Each row of a before or after table is a point. The points were changed in one or more steps. Then noise was added and the rows were shuffled. The steps act on columns, c1 being the first. What was done? A step turns or swaps two columns, mirrors them in a line or flattens them onto one, adds a multiple of one to another, or multiplies or shifts one. Angles are multiples of 10 degrees, from the lower column toward the higher: turns from -170 to 170, lines from 10 to 170 but not 90. Use the fewest steps. Two steps may share a column if one is a turn and the other turns, adds or multiplies; they go together, in the order done. Otherwise the lowest column goes first.

Before:
[[ 49 -30]
 [-34 -19]
 [  2 -30]
 [-12 -41]
 [ 44 -24]
 [ 39  47]
 [ 40 -10]
 [-16  52]]
After, 8 rows:
[[-47  18]
 [ 56  20]
 [ 24 -38]
 [-12  60]
 [ 34  26]
 [ 26 -15]
 [ 51  17]
 [-10 -41]]
Steps: turn c1 and c2 by 50 degrees

Before (8 x 4):
[[-23  15  28 -26]
 [ -7 -56 -18  31]
 [ -8 -19 -21 -24]
 [ 37  11  29   5]
 [-34 -15  11   1]
 [ 11 -24  12 -12]
 [-34  12  45  16]
 [ 34   5   7  14]]
After (8 x 4):
[[ 13   3  37 -16]
 [ -8 -36  61  31]
 [-35   4  23   3]
 [ 35   9  -2  16]
 [ 38  30  -1   5]
 [-23  30  -6 -26]
 [-35  45   3  15]
 [ -9 -28  13 -24]]
Steps: turn c2 and c3 by -70 degrees; multiply c3 by 1.3

Before:
[[-14  -2  26   9 -12 -33 -15   3   0]
 [ -6  -3 -13 -36  12 -25   7  -3 -26]
 [ 26  -4  47  22 -14  20 -24  39  12]
 [ 23  -4  12  23 -28 -12 -30  16  33]
 [-17  33 -14 -20  22 -28  11  -8 -13]
 [ -1 -25  25  21  10   0   8  37  13]
 [-26  -3   6 -22  -3   3  29   4  -5]
 [  7   8  -5  23 -20  -8 -15   9 -16]]
After (8 x 9):
[[ 60  10  52  28 -26  60 -24  33 -10]
 [  2 -16 -11  29   3  32 -16  22   9]
 [-16 -10 -14 -46  -4  16   8 -12  24]
 [ 30  19   6  29   1  28 -31  33 -26]
 [-18   0  21 -29  -2  42  30   5   6]
 [ 19  28  36  27 -37  40   8  10   0]
 [  9   2  44  12   2   7 -15  12   0]
 [-26 -37 -10 -26  -5  12  11 -23  -6]]
Steps: multiply c3 by 1.6; turn c1 and c3 by -30 degrees; turn c2 and c9 by -150 degrees; multiply c4 by 1.3; mirror c5 and c8 in the line at 120 degrees; shift c6 by 40

Before (13 x 14):
[[-17  30  17  23  11 -11  29 -12  13  33  27  19  -9  12]
 [ 13 -11 -23 -36   2  -6  -2 -19  16 -15 -11 -13   0  13]
 [ 12 -21 -23   0  -6 -18   2 -28   1   9  -3 -24  -7  18]
 [-25  35   7  18  14  -9  26   1  -6  24  -6  -1 -26   9]
 [ -4  14  -3   3  10 -26  24  10  -4  32  13  13 -20 -12]
 [-10  -6 -11  11  -6  -2  18   6   1   0 -32  13  20  -1]
 [  2   4 -21  -9  -8  20  12 -12 -17  15 -18   7  10  -5]
 [ 19 -24 -11  -8 -10   4   9 -22   2 -25  -2 -15 -16  -2]
 [-12  24  10  14  18 -14  21   3 -10  18  19 -12   8  -4]
 [  4   0 -24   0   2  -4  19  -4 -23 -12 -10  16   7  19]
 [-27  32  -5  25   9 -13  -3   6   1  23  25  11 -16  -4]
 [  6  -2   0  -9 -19   5   2  16 -14   7 -12   5   4  18]
 [-12  -8 -12 -22 -25 -15  12 -21 -11  -8  -4  -5   0   4]]
After (13 x 14):
[[-12   4   5  11 -24  -7  13 -21 -21  -9  -5   5  12   4]
 [-13 -15  -4  11  17  10  21   3  16  25  19  13  22  -3]
 [  5   4   6  14 -10  12   1  16  -9   6 -12  -5   1  18]
 [-25 -25  -3   6  12 -60  26   0  18  35  -5   1 -25   8]
 [ -4  -3  -4   4   2 -57  24  11   3  35  14 -13  -1 -11]
 [-17 -18   0 -13  20 -25  29 -13  22  41  28 -18  -3  12]
 [-27 -23  -3  -1  -1 -41  -4   6  24  33  26 -11  -9  -4]
 [-10   5   0  -1 -14  43  18   8  11  -2 -32 -13  27   0]
 [ 19  14   2  -2 -15 -32   8 -22  -9 -32  -2  15 -24  -2]
 [  3   1  -2  18 -22  31  11 -10  -9  15 -19  -8  -6  -6]
 [  4  -4  -5  23 -21  13  19  -4   1 -11 -10 -17  12  20]
 [ 13   5  -5 -16 -17  -3  -2 -18 -37 -18 -10  13   5  13]
 [ 12  21  -3  -1 -23 -24   2 -28   1   1  -4  25   7  18]]
Steps: mirror c2 and c10 in the line at 80 degrees; turn c3 and c5 by 60 degrees; multiply c3 by 0.4; turn c4 and c9 by 90 degrees; multiply c13 by 2.5; turn c6 and c13 by -60 degrees; multiply c12 by -1

Before, 9 rows:
[[  8   3  21 -49   4  27  -2  28  32  45  30  31  18 -28   3  34 -34 -37
    9 -20]
 [-18  47  23  20 -23  48  25 -48  22  46  -6  41 -45 -15 -40  27   8  13
  -27  37]
 [ 19  60 -14 -51   9  32  14  12  -4  -5   2  32 -30  27   4 -35  -2 -33
   12   6]
 [-33  23 -26  36 -45  46  51  32 -16 -31  24 -33   9  -9  39  38  -7  -8
  -23  -6]
 [ 27 -16  44 -18 -15  -8   9 -35  11  27 -37 -19 -18 -17  17  26  22  27
  -22  34]
 [ -1   7  -4 -21 -33  28  36  32 -35 -29 -10  -8  10  28  40 -45  26 -39
  -39 -20]
 [-17  31  57  28   4   3  28  -2  26 -36  23  40  28 -32   8 -44 -26  36
   18  -4]
 [-32  20  27   8 -16   7  26 -13  15 -26  10   3  15   3  39 -40  29  41
   -8  47]
 [ -4  24  40 -41  15 -12 -23 -12  12  10  28  39 -28   5  12  21 -27  23
  -58  19]]
After (9 x 20):
[[  8   0  20  31   3  26  -4  29 -32 -59  31  35  18  22   1  32 -34 -39
   18 -20]
 [ -2  52  23 -36 -24  49 -27 -50 -18 -36  -6  24 -45 -17 -41  41   9  13
   29  34]
 [-22  29  28  -2 -16   6 -28 -13 -10  27   7 -41  16  -9  42   4  31  40
    0  46]
 [ -7  36  57 -14   5   1 -33  -1 -20  43  25 -45  31  31   7  37 -26  37
   19  -5]
 [-22  32 -25 -21 -43  45 -48  30  25  44  26  38   8 -14  37 -32  -9  -8
   17  -4]
 [ -1   7  -4  28 -33  30 -29  32  43  20  -9 -45  10 -48  37  -8  26 -40
   -4 -20]
 [  6  24  41  35  14 -12  19 -14 -17 -23  28  22 -28 -52  12  38 -26  24
   24  19]
 [ 19 -26  43   8 -15  -7 -11 -35 -13 -31 -37  26 -18 -10  17 -16  22  27
   24  33]
 [ 39  52 -14  49   5  35 -13  10   7 -14   4 -35 -30  -5   6  34  -2 -32
  -29   6]]
Steps: turn c1 and c2 by -20 degrees; turn c4 and c10 by 160 degrees; turn c7 and c9 by 170 degrees; swap c12 and c16; turn c14 and c19 by -120 degrees

Before:
[[ -1 -14 -11  -8 -24   1  26   6  -8   3   8   6 -10   2 -20  23   6  20
    7  24  -6  -3  -2   4   4   6  14  33  -8 -19  14 -22 -29   5  13  -4
   23 -22 -35  16 -17  14   4   3  -4  -4  10  -4]
 [ -2 -18  11 -38 -22   1   6  -4 -14  -6  26   9 -22   8 -23  17  16  13
   -1  14  -9   6 -29 -16 -19  19 -23  30 -14  -6  19 -42  -5  15 -14  -9
    9 -10  -4  -8   5  32   8 -19   4 -22  40  -9]
 [ 23   5   6   0 -17 -12 -27  23 -10  15  -2  -6  -7   7  -3  -4 -27  -8
   -4  -8   9   0   3   7   9 -12  -5  -4  16  17 -13 -23 -10  -6  12   0
    7  20  12  -6   2 -13   7   5  11   4  17 -13]
 [  6   8   2 -11   0   2  -5  17 -19  10  10 -24  -2  22  -1 -28 -21   3
   -5  -6  13   2  13   7   4  -9  -7 -13  18   9  -4  -7  -8 -11  14  14
    5  38   8  13 -18  -6 -20   9   3   4 -13  -1]
 [ 22  27  10   9   1  20  13 -21  13  13  -8 -13 -28 -10   0 -16 -10 -33
  -24 -12  46  13   5   4  26 -23   4 -21 -20  16  -4  27   6  23  10   9
  -13   4  18   1  17  -8  -6   8  14  16 -13 -15]
 [ 12   7   7  24  18  13  17 -28   7  15  37   7 -28 -16  -2  -3  -1 -41
  -13 -28  27  23 -23 -20  -1 -21 -20  17 -33  12  45 -15  27  21  14   6
   -8 -14   1  -3  -7  30 -12   4 -21 -23 -26 -35]
 [-10 -13  -4  -5 -30   3   7 -19   3  -7   3  31   6  34 -17  14   9  28
   32  23  -2  -4  -2  -7   5  22 -18  23   5  -4  29  -5 -14   1  -4   9
   33   6 -18 -11 -11   5   7 -19  11  -5   1 -14]
 [ 15  11   3  -5 -17 -13  -4  -3   3   9 -11  16   7  -5  15 -32 -28  -8
   -2 -15  29   6  11  26   9 -20   6  -9  16  10 -11  22   1 -21   7  15
    0  28  11  15   2   1   7  23  -9  21 -13 -20]]
After:
[[-24 -14  -4  -5 -32   2   9  17 -11  -7   3  28   5  36 -15  15  10  27
   32  26  -2  -3  -2  -8  -6  21 -19  22   4   9  30  -3 -15  -1  -4   9
   32   6 -17  -8 -12   7   8 -17  42   3   0 -12]
 [ 59   6   6  -1 -20 -13 -27 -18  18  16  -2  -6  -9   6  -3  -3 -26  -7
   -5  -9  13   1   4   4  -6 -13  -4  -5  15  20 -16 -22  -7  -6  11   0
   10  19  15  -5   3 -15   6   6  41   1  18   8]
 [ -1 -15 -10  -8 -25   0  26  -2   8   3   7   6  -9  -1 -18  20   7  21
    8  24  -9  -1  -1   6  -4   6  16  34  -7 -10  15 -22 -29   7  15  -2
   23 -22 -36  14 -18  14   2   2  25   7   9 -14]
 [ 38  10   1  -5 -19 -12  -6   3  -6   9  -9  16   6  -4  15 -32 -28  -7
   -2 -15  36   3  13  28  -7 -18   4  -8  15  21 -12  21   2 -23   6  16
    2  28  11  15   2   0   8  24  20  18 -14  10]
 [ -7 -19  10 -37 -19   4   6   8  13  -7  27   9 -24  10 -22  19  15  12
   -1  14 -13   4 -30 -14  -9  21 -25  32 -14   3  18 -40  -7  15 -12 -10
   10  -8  -6  -6   5  33 -19 -19  35 -11  39 -21]
 [ 29   8   7  24  20  15  17  24 -15  16  36   6 -27 -16  -1  -4   0 -41
  -13 -30  36  23 -24 -18  12 -21 -23  17 -35  35  43 -15  26  19  13   6
   -8 -15   3  -1  -7  30   0   3   9 -10 -26 -25]
 [ 55  25   9  11   1  19  13  17 -18  11  -8 -13 -27 -10   1 -15 -10 -34
  -23 -12  59  12   5   3   8 -24   4 -23 -20  21  -3  25   6  23  10  11
  -14   4  19   1  17  -8  26  10  44  10 -13   9]
 [ 14   8  -1 -13   1   4  -5 -10  24  11   8 -23  -3  23   0 -29 -19   4
   -5  -6  16   3  12   7  20  -9  -6 -14  20   5  -4  -8 -11 -11  13  14
    4  37   8  11 -20  -6   3   6  35  -1 -11   6]]
Steps: multiply c1 by 2.5; turn c8 and c9 by 160 degrees; multiply c21 by 1.3; turn c25 and c43 by 90 degrees; turn c30 and c48 by 50 degrees; turn c46 and c48 by 40 degrees; shift c45 by 30
